Each wall is flat, endless, passes through zero and stands at right angles to its row. A trip goes straight from one point to another. List the walls that it crosses, first one first.

Walls:
(1): [-0.74  0.21]
(2): [0.02 0.21]
(3): [-0.24  0.66]
(4): [ 0.04 -0.65]
(5): [0.13 0.37]
Trips:
[0.30 0.66] to [-0.04  0.14] -> 1
[-0.43 -0.35] to [-0.20 -0.18] -> none
[ 0.05 -0.14] to [ 0.52 -1.29] -> none
[-0.47 -0.15] to [0.48 0.61] -> 4, 2, 5, 1
[ 0.05 -0.22] to [-0.58  0.42] -> 1, 3, 4, 2, 5
[0.77 0.12] to [-0.61  0.14] -> 3, 1, 5
[-0.14 -0.07] to [-0.19 -0.19] -> none

Walls:
(1): [ 0.43 -1.01  0.01 -0.38  0.29 -0.54 -0.72 -0.07]
(2): [-0.08  0.02 -0.59  0.27 -0.65  0.73  0.42  0.28]
(3): [-0.13 -0.02 -0.07 -0.31  0.11 -0.22  0.00 -0.49]
(4): [-0.16  0.01 -0.34  0.32 -0.20 -0.50  0.03  0.02]
(5): [ 0.72 -0.47 -0.24 -0.19 -0.81  0.03  0.24 -0.65]
(6): [-0.10  0.57  0.66 -0.05 -0.10  0.29  0.14 -0.53]
(7): [ 0.33 -0.13 -0.46  0.12 -0.12 -0.10 -0.11  0.24]
(8): [-0.29  0.05  0.56  0.40  0.40  0.04  0.27  0.53]
Trips:
[ 0.44 -0.37  0.01 -0.64 -0.16 -0.31  0.30  0.18] to [-0.11  0.31 -0.60  0.54 -0.21 -0.26  0.65  0.64] -> 4, 2, 3, 1, 8, 5
[ 0.50 -0.13  0.33  0.24  0.18  0.49 -0.29 -0.18] to [ 0.30  0.08  0.18 -0.02  0.30 -0.10  0.11 -0.36] -> 3, 8
[-0.41 -0.12  0.21 -0.24 -0.27 -0.61 -0.40  0.25] to [-0.24 -0.14  0.66  0.43 -0.93 -0.19  0.63 -0.39] -> 6, 5, 1, 2, 3
[-0.19  0.24  0.11 -0.31  0.19  0.03  0.07  0.04] to [-0.35 -0.30  0.34  0.11  0.05  0.54  0.78  0.16] -> 2, 3
[ 0.48 -0.44 -0.10  0.35  0.19 -0.35 -0.13 -0.32] to [ 0.52  0.16 -0.86  0.51  0.30  0.08  0.29 -0.13] -> 2, 3, 1
[ 0.00 -0.40 -0.40  0.79  0.00  0.21  0.57 -0.56] to [ 0.40 -0.61 -0.50  0.20 -0.06  0.49  0.28  0.16] -> 3, 1, 4
[ 0.26 -0.18  0.03  0.48 -0.20 -0.68 -0.14 -0.19] to [ 0.39 -0.10  0.43 -1.10  0.30 -0.32  0.57  0.34] -> 8, 4, 7, 6
[-0.76  0.30  0.64  0.09  0.21  0.34 -0.37 -0.76] to [-0.01 -0.30 -0.14 -1.48 -0.96  0.36  0.19 -0.30] -> 8, 5, 2, 1

Walls:
(1): [-0.23  0.41  0.02  0.25  0.62  0.27 -0.12  0.12 -0.78  0.39 -0.44 -0.43]
(2): [ 0.05 -0.21  0.20 -0.64  0.46 -0.46 -0.11 -0.12 -0.43 -0.25  0.47  0.07]
(3): [ 0.00  0.09 -0.21 -0.35  0.07  0.04 -0.16  0.64  0.55 -0.31 -0.05 -0.60]
(4): [ 0.17 -0.53 -0.52 -0.52  0.15 -0.15 -0.19  0.18 -0.04 -0.05  0.16  0.50]
(5): [-0.34 -0.25  0.25 -0.22 -0.04  0.43 -0.20  0.13 -0.13  0.30  0.57  0.67]
(6): [ 0.03  0.43 -0.52 -1.19  0.28 -0.45  0.10  0.16  0.19 -0.02 -0.21 -0.20]
(7): [ 0.07  0.66 -1.22  0.24 -0.09 -0.12  0.06 -0.12  0.17 -0.86  0.10 -0.35]
(8): [ 0.25  0.48  0.46  0.08  0.08  0.00 -0.08  0.48 -0.15 -0.03  0.76 -0.57]
Trips:
[-0.47  0.13 -0.33  0.37 -0.11 -0.42  0.20 -0.68 -0.63  0.54 -0.20  0.75] to [-0.29 -0.05 -0.51  0.24 -0.65 -0.23  0.60  0.14  0.30  0.01 -0.15 -0.15] -> 7, 4, 5, 1, 6, 3
[-0.08 -0.16  0.10  0.23 -0.10  0.02 -0.20  0.41  0.31 -0.15 -0.40  0.42] to [ 0.72  0.10  0.01 -0.04 -0.63 -0.09  0.25  0.06  0.24 -0.84  0.26 -0.39] -> 5, 7, 8, 4, 6
[ 0.40  0.21  0.36  0.23  0.41  1.10 -0.08  0.49 -0.43  0.45  0.12  0.22] to [-0.62 -0.17  0.49 -0.85 -0.54 -0.14 -0.63  0.18  0.08 -0.07  0.14  0.04] -> 2, 3, 4, 6, 1
[ 0.02  0.01 -0.20 -0.12  0.09 -0.40  0.73 -0.17  0.37  0.05  0.15  0.22] to [-0.37  0.68  0.98 -0.04  0.44 -0.67  0.09  0.41  0.14  0.21 -0.16  0.28] -> 7, 4, 8, 1, 5
[ 0.47 -0.12  0.19 -0.50  0.99 -0.49 -0.34  0.54 -0.34  0.48  0.18 -0.15] to [ 0.01  0.12  0.18 -0.09  0.03  0.24 -0.98 -0.01 -0.84 -0.20  0.06  0.42] -> 3, 6
[ 0.33 -0.25  0.20 -0.43 -0.48 -0.25 -0.15  0.83 -0.16  0.21  0.25 -0.01] to [ 0.08 -0.44 -0.15 -0.05  0.79 -0.20 -0.20  0.13 -0.13 -1.14 -0.41 -0.62] -> 5, 7, 1, 8
[ 0.55  0.36 -0.04 -0.51  0.09  0.14  0.12 -1.05  0.42 -0.24 -0.13 -0.12] to [ 0.16 -0.76  0.38 -0.11  0.40  0.01  0.76  0.36 -0.13  0.48  0.15 -0.49] -> 7, 3, 8, 1, 4, 6, 5

Walls:
(1): [-0.29  0.19 -0.01 -0.11  0.03  0.09  0.09  0.00  0.39 -0.21 -0.34 -0.07
 -0.67  0.20 -0.67 -0.53 -0.13  0.19  0.03  0.30 -0.24 -0.31  0.51 -0.29]
(2): [ 0.48  0.50 -0.43 -0.35 -0.19 -0.14  0.46  0.14 -0.15  0.67  0.47 -0.19
 -0.30 -0.51  0.48  0.18  0.03 -0.03  0.58 -0.06 -0.05 -0.10  0.51  0.42]
(3): [-0.49  0.56  0.08 -0.04  0.00  0.04 -0.56 -0.29  0.56  0.29 -0.54 -0.27
  0.12  0.70 -0.84 -0.13 -0.78 -0.44  0.49 -0.04 -0.05 -0.20 -0.29 -0.54]
(4): [-0.43  0.30 -0.63 -0.44 -0.45  0.06 -0.96  0.46  0.22 -0.08 -0.29  0.22
 -0.65  0.40  0.92  0.34  0.65 -0.22 -0.03 -0.58  0.24 -0.11  0.13 -0.11]
(5): [ 0.69  0.14 -0.54  0.58  0.21 -0.67 -0.09 -0.51  0.41 -0.38  0.47  0.07
  0.13  0.05  0.35  0.13 -0.44  0.17 -0.15  0.32  0.07  0.24 -0.01  0.04]
Trips:
[ 0.67 -0.01 -0.23  0.62 -0.49 -0.34  0.59 -0.31 -0.09 -0.01 -0.42  0.90
 -0.49  0.31  0.20  0.41  0.30  0.17  0.29  0.61  0.02 -0.59 -0.05 -0.46] to [ 0.38 -0.21 -0.21 -0.96  0.51 -0.99 -0.16  0.01 -0.12 -0.08  0.37  0.72
  0.14 -0.02  0.16 -0.55 -0.59 -0.64  0.13  0.41  0.09  0.05 -0.59 -0.48] -> 4, 1, 3, 2
[ 0.57  0.63 -0.09  0.08  0.50 -0.27 -0.24 -0.36  0.55 -0.02 -0.38 -0.01
  0.47 -0.01  0.04  0.53  0.29 -0.58 -0.35  0.11  0.13  0.41 -0.05 -1.13] to [-0.46 -0.74 -0.07 -0.28  0.12 -0.55 -0.49  0.37 -0.13 -0.61 -0.30  0.25
 -0.70 -0.27  0.02  0.06  0.30  0.47  0.88  0.58  0.04 -0.13 -1.02 -0.50] -> 1, 5
[-0.11 -0.10 -0.02 -0.22 -0.37  0.88  0.35 -0.32 -0.18 -0.15  0.11  0.31
  0.87  0.38  0.23 -0.30 -0.32  0.63 -0.33  0.28 -0.51 -0.32 -0.02  0.20] to [-0.14 -0.41  0.26  0.47  0.38 -0.04  0.27  0.64 -0.03 -0.04 -0.05  0.45
  0.35  0.07 -0.12  0.26  0.26 -1.25  0.18  0.00 -0.56 -0.06 -0.12  1.04] -> none
[ 0.11  0.41 -0.28  0.60 -0.55 -0.11 -0.38  0.16 -0.42 -0.08 -0.12 -0.08
 -0.23  0.02  0.14  0.08 -0.01  0.49  0.06  0.37  0.16 -0.84 -0.34  0.66] to [-0.88 -0.13  0.46 -0.10  0.26 -0.06 -0.02  0.01  0.33  0.52  0.27  0.18
  0.42 -0.13 -0.12  0.11 -0.39 -0.13  1.03 -0.63 -0.12 -0.41 -0.27  0.02] -> 3, 5, 4
